Each wall is flat, endless, passes through zero and stands at right angles to its row. A trip goes straight from one point to another. Which walls does it cross, in order?

Walls:
(1): [90 82]
(2): [21 30]
(3): [-13 -57]
(4): [-30  -2]
(5): [  1 -24]
(6): [46 -8]
Trips:
[-55   1] to [29 27] => 3, 2, 1, 4, 6
[-52 -61] to [-88  81] => 5, 3, 2
[ 10 -24] to [ 46 -37] => 1
[-13  41] to [-92  -7] => 1, 2, 3, 5
[10 36] to [-23  43] => 6, 4
[42 29] to [-35  32] => 6, 4, 1

Walls:
(1): [ 21  -6  73   8 -62 -39]
(2): [-31 -26   9  34  12 -25]
(3): [-12  -8 -25  26  34  31]
(4): [ -7  62   6 -70 -68  26]
(5): [25 49  1  7  8 65]
Trips:
[ 50  52 -94   1 -10  69] to [-32  26 -30 -23  -2  11] => none
[ -3 -32 -32  64  51  56] to [ 22 -48 -95 -45   9 -16] => 5, 2
[  0   9 -34   4 -24 -34] to [ 33  37   1  56 -15  43] => 2, 5, 3
[-40 -21 -29 -27 -31 -16] to [-20  21 -41 -48 -27  41] => 2, 5, 3
[-79  64  11  58   4  27] to [ 10   7 -37 -15 -37  24] => 2, 3

Walls:
(1): [ 38 -34  32 -10 -41 -70  61 -23 -27]
(2): [-53 -38  -5 -20  68  28  16 -36  40]
(3): [-50   7  13  12  -1 -10 -32  -4  -1]
(4): [ 13  58  31 -15  -9  27 -63  41  16]
(5): [ 17 -30  21  19  46  41  41 -58   8]
(6): [-48 -18   4   1  -3 -58  40  15  67]
(7): [ 18  48  -4  24  32  22 -58  50  21]
(8): [  9  38  28 -10  86 -22  14 -25 -19]
(9): [  8 -12 -14  11  -9 -95 -34  12 -29]
(10): [-24  54 -11  31 -51   6  23 -38  22]
Trips:
[-12 -29   2 -36 -76  69  19 -10 -19] to [ -8 -20   6 -13  25 -25  18  10  34] => 2, 6, 10, 8, 9
[ 23  21 -65  -2 -31 -84 -22 -21 -42] to [-66 -35 -28  51  68 -33 -19   1  23] => 3, 6, 8, 10, 2, 1, 7, 5

Walls:
(1): [-10 -24 -13 -11 -60  31 -12  31  60  29 -55   9 -26  -3]
(2): [ 24  56  -5 -48  14 -10 -14 -48   8  31  -2 -56 -13  -4]
(3): [ -1  11 -14 -17 -24  88  42  -8 -49 -20  29  -7 -53 -28]
(4): [ -9 -34 -12  -8 -48  35  24  14  -9 -18   4  35   4  47]
(5): [-21 -19 -57  81  31  23  37 -11 -73   4  45  16 -16  16]
(6): [ 33   5  17  -2 -95 -15  38   1   6  54  27  -1  -3  43]
Trips:
[ 23 -35  -3  14  30 -94 -23 -92  62 -58  49  21  26 -60] to [-30  90 -27   7 -25  64  27  44  44   7  29  90  59 -20] => 2, 4, 1, 3, 6, 5
[-17 -57   1 -49  19  19  -8 -27 -63   6   6  35  17  59] to [-27 -23  -2  37  10 -24 -14 -78   8 -34 -20  -4 -53  45] => 3, 2
[-22 -24  30   1  70  24 -81   1   9 -17 -47 -16  -8 -29] to [ 21  15 -29   4  38 -25  36 -43 -58  -4  21  13  12  21] => 1, 5, 3
[  7 -30 -66  25  -2 -47  -7 -67 -12  25 -20  40  -2  15] to [  0  22 -61 -41 -52  -9 -61   4  -6 -28  -9 -51  12  93] => 2, 1, 5
[-34  -4 -32  91 -17 -26 -59 -47 -22 -19  24  13  -9  -8] to [-13 -15 -20 -30 -20  -1  26 -33 -14  50  45  -2  -1   0] => 6, 3, 4, 2
[ -1  -8  -1  16 -17 -23  47 -12  66   4  -9  24 -21 -31] to [ 20  24  -7  -1 -53 -27 -18 -39   7 -52  14  70   4  -1] => 4, 1
[ 65   1   6  40  19  36 -54  -8 -26 -37 -36   8 -30   5] to [ 29  25 -59 -35  48  47  11 -16 -21 -41 -26  -7 -72  53] => 2, 4
[ -9  12  41 -16  15   2 -22 -78  71 -11  50 -48  10  28] to [ 17  24  54  43   7 -27   1   3  50  16 -34 -23   8 -25] => 1
